Every row gives one point. Each copy is the shape, with its points in the same order, turned, moved and blurred by noise. Some copies are also mirrored. Which?
In the rows, zero is written as 128.

Shape:
[[151 112]
 [ 62 113]
 [192 155]
 [167 124]
 [ 52 131]]
Copy 1, 5 rows:
[[162 133]
 [ 99 195]
 [159  74]
 [165 113]
 [ 78 188]]
Copy 1 is: mirrored
Copy 2 (5 x 2):
[[ 96 135]
 [180  89]
 [ 74 177]
 [ 89 132]
 [200 106]]
Copy 2 is: mirrored
Copy 3, 5 rows:
[[ 94 147]
 [180 117]
 [ 70 201]
 [ 85 165]
 [195 131]]
Copy 3 is: mirrored

Shape:
[[103 122 162]
 [155 165  23]
 [147 170 110]
 [ 82 151 127]
 [ 89 104 182]
 [140 102  70]]
Copy 1:
[[140  99 150]
 [ 32 207 112]
 [119 162 113]
 [126 143 182]
 [135  70 167]
 [ 52 125 124]]
Copy 1 is: only turned
Copy 2 (6 x 3):
[[125 100 156]
 [ 48 171  58]
 [106 167 124]
 [ 87 109 161]
 [144  72 176]
 [ 89 105  65]]
Copy 2 is: only turned
Copy 3:
[[111 132 118]
 [175 244 207]
 [128 164 193]
 [ 99 175 136]
 [104 108 100]
 [186 190 149]]
Copy 3 is: only turned

Shape, 7 rows:
[[119 119  87]
 [ 68 111 140]
 [117 110 199]
 [137 162 153]
 [154 154  46]
 [182  81 193]
 [133 178  68]]
Copy 1:
[[ 83 109 112]
 [106 142 177]
 [147 198 137]
 [151 132 108]
 [ 90  55  74]
 [129 213  75]
 [104  58 100]]
Copy 1 is: mirrored
Copy 2:
[[103 139 128]
 [142 117 189]
 [197  75 159]
 [188 137 121]
 [ 98 181  79]
 [185  38 100]
 [125 192 102]]
Copy 2 is: only turned
Copy 3, 7 rows:
[[109 117  84]
 [ 84  97 151]
 [151  97 191]
 [140 152 148]
 [120 164  42]
 [215  85 161]
 [105 189  75]]
Copy 3 is: only turned
Copy 4, 7 rows:
[[161 135 160]
 [117  68 175]
 [ 73  81 104]
 [ 85 143 147]
 [161 207 173]
 [ 98 110  53]
 [142 196 191]]
Copy 4 is: mirrored

Shape, 7 rows:
[[123 213 158 152]
 [148 145 137 131]
 [ 91 107 110  67]
 [136 111 107  75]
 [149 102 119  76]
 [122 111 150 249]
 [139 139  90 148]]
Copy 1, 7 rows:
[[141 190  97 132]
 [141 140 147 152]
 [154  71 119 209]
 [167  91 159 197]
 [156  96 175 193]
 [ 66 113 134  46]
 [162 104 141 108]]
Copy 1 is: mirrored
Copy 2 (7 x 4):
[[133 179 168 168]
 [126 148 127 103]
 [ 66  81  99 110]
 [ 85 118  87  84]
 [ 86 123  92  72]
 [243 130 116 142]
 [130 155  77 132]]
Copy 2 is: only turned
Copy 3:
[[223 127  92 165]
 [159 121 112 145]
 [126 146 102  61]
 [123 114 122  81]
 [123 110 135  84]
 [115 148  45 233]
 [129  94  59 121]]
Copy 3 is: only turned
Copy 4:
[[ 92 183 155 163]
 [139 122 135 144]
 [148 131  61  68]
 [179 121  80  93]
 [189 121 100  98]
 [ 47  51 156 170]
 [124 112  90 165]]
Copy 4 is: only turned

Shape:
[[ 91  97 172  84]
 [117 109 105  34]
 [191 130  45  94]
 [112  71 167 112]
 [103 140  99 112]
 [100 201  98 102]
 [169 170 130 151]]
Copy 1, 7 rows:
[[ 82  74 178 129]
 [124  31 114 172]
 [175  99  75 198]
 [ 93 107 189 151]
 [144  99 122 110]
 [145  99  85  75]
 [139 172  92 134]]
Copy 1 is: mirrored
Copy 2, 7 rows:
[[159  47 155  82]
 [106  83 202  61]
 [ 72 177 190 123]
 [139  48 115 110]
 [155 123 154  68]
 [192 160 200  69]
 [173 165 158 145]]
Copy 2 is: mirrored

Shape:
[[188 135 134 131 147 111]
 [115 122 116 155 170 136]
 [ 99 115  77 147  80 142]
 [122 197 145 112 100 202]
 [101 121 131 140 137 131]
 [108 136 126 150 153 106]
 [175 234 139 110 165 110]
 [101 138  11 121 145 102]
 [161 128 159  94 146 103]
 [120 125 143 132 141 114]
 [158 115 157  64 153 145]]
Copy 1 (11 x 6):
[[148 122 170 104 129 110]
 [100 108 140 150 122 151]
 [127 174  87 132 154 183]
 [118 211 178 103  73 191]
 [ 99 141 120 137 115 142]
 [ 90 134 137 146 134 123]
 [125 178 249 130 124 106]
 [146 154 126 216 193 163]
 [148 141 152 120  94  85]
 [107 140 131 131 111 118]
 [170 141 148 132  54 112]]
Copy 1 is: mirrored
Copy 2:
[[151 143 191 152 126 125]
 [124 112 119 156 121 108]
 [ 90 166  87 120 143 173]
 [168 153 116 115  51 195]
 [126 107 121 123 140 137]
 [108 104 136 124 126 117]
 [126 132 213 138  33 134]
 [ 29 140 126 186 127 164]
 [157 111 195 136 137 152]
 [133 110 145 123 140 133]
 [186 105 181 165 138 184]]
Copy 2 is: only turned
Copy 3:
[[170  92 108 145 156 121]
 [163 139 103 122  79 104]
 [164 183 164 125  82 150]
 [133 174  72 198 102 178]
 [134 139 114 118  87 132]
 [134 116 126 118  79 116]
 [143  75  97 230 119 110]
 [172 184 199 161  82  61]
 [126 103 109 134 152 114]
 [129 123 115 121 105 131]
 [118 147  80 138 182 114]]
Copy 3 is: only turned

Shape:
[[169 118 144 186 110 126]
 [111 141 149 112 109 112]
 [121 140 139 148 118 122]
 [143 111 141 109 112  98]
 [130 143 136 107 135  97]
 [165 135 144 110 128 114]
 [106 109 108 124 144 104]
 [124 120 128 117 110 102]
 [119 127 119 101 127 249]
 [104 152  89 104 138 135]
 [151 123 141 125 185 130]
 [113 128 133 158 115 105]]
Copy 1 (12 x 6):
[[137  78 125 101 176 110]
 [104 118 123 114 113 149]
 [111  96 120 115 129 122]
 [132 136 110 105 141 152]
 [143 125 116 115 103 138]
 [155 129 138 111 134 143]
 [120 138  88 145 120 112]
 [118 123 102 123 130 148]
 [ 67 151 223 161 154 102]
 [123 122 131 176  95 124]
 [155 139 134 109 127  75]
 [115  90  94 114 132 120]]
Copy 1 is: only turned
Copy 2, 12 rows:
[[162  95 106 155 141  95]
 [104 154  98 122 132 129]
 [134 139  98 135 125 127]
 [102 120 126 118 151 119]
 [109 127 102 107 133 151]
 [118 108 109 125 169 142]
 [134 132 146  92 114 141]
 [111 129 125 125 128 124]
 [182 217 142 175 195 177]
 [130 156 139 125 116 188]
 [163 115 107  97 171 157]
 [142 129 109 129 106 115]]
Copy 2 is: mirrored
Copy 3:
[[113 144 111 119 109 190]
 [129 123 156 101 106 105]
 [131 123 128 116 103 133]
 [133 157 156  84 126 131]
 [127 152 135  98 117  99]
 [100 159 137  92 132 126]
 [173 146 125 110 137 112]
 [146 139 144  86 121 125]
 [ 94  46 139 149 206 125]
 [144 106 107 102 146  83]
 [115 173 120 143 154 114]
 [154 134 126 115  95 139]]
Copy 3 is: only turned
Copy 4:
[[121 116 172 128 180 117]
 [126 172 118 150 127 118]
 [136 142 124 146 148 116]
 [103 178 138 114 132 113]
 [135 179 111 119 141 115]
 [134 175 149 108 141 132]
 [110 142  90 107 134 102]
 [114 162 123 126 130 100]
 [151  90 136 134  50 197]
 [159 144  92 112  95 111]
 [128 146 114  84 162 161]
 [122 136 121 145 156  96]]
Copy 4 is: only turned
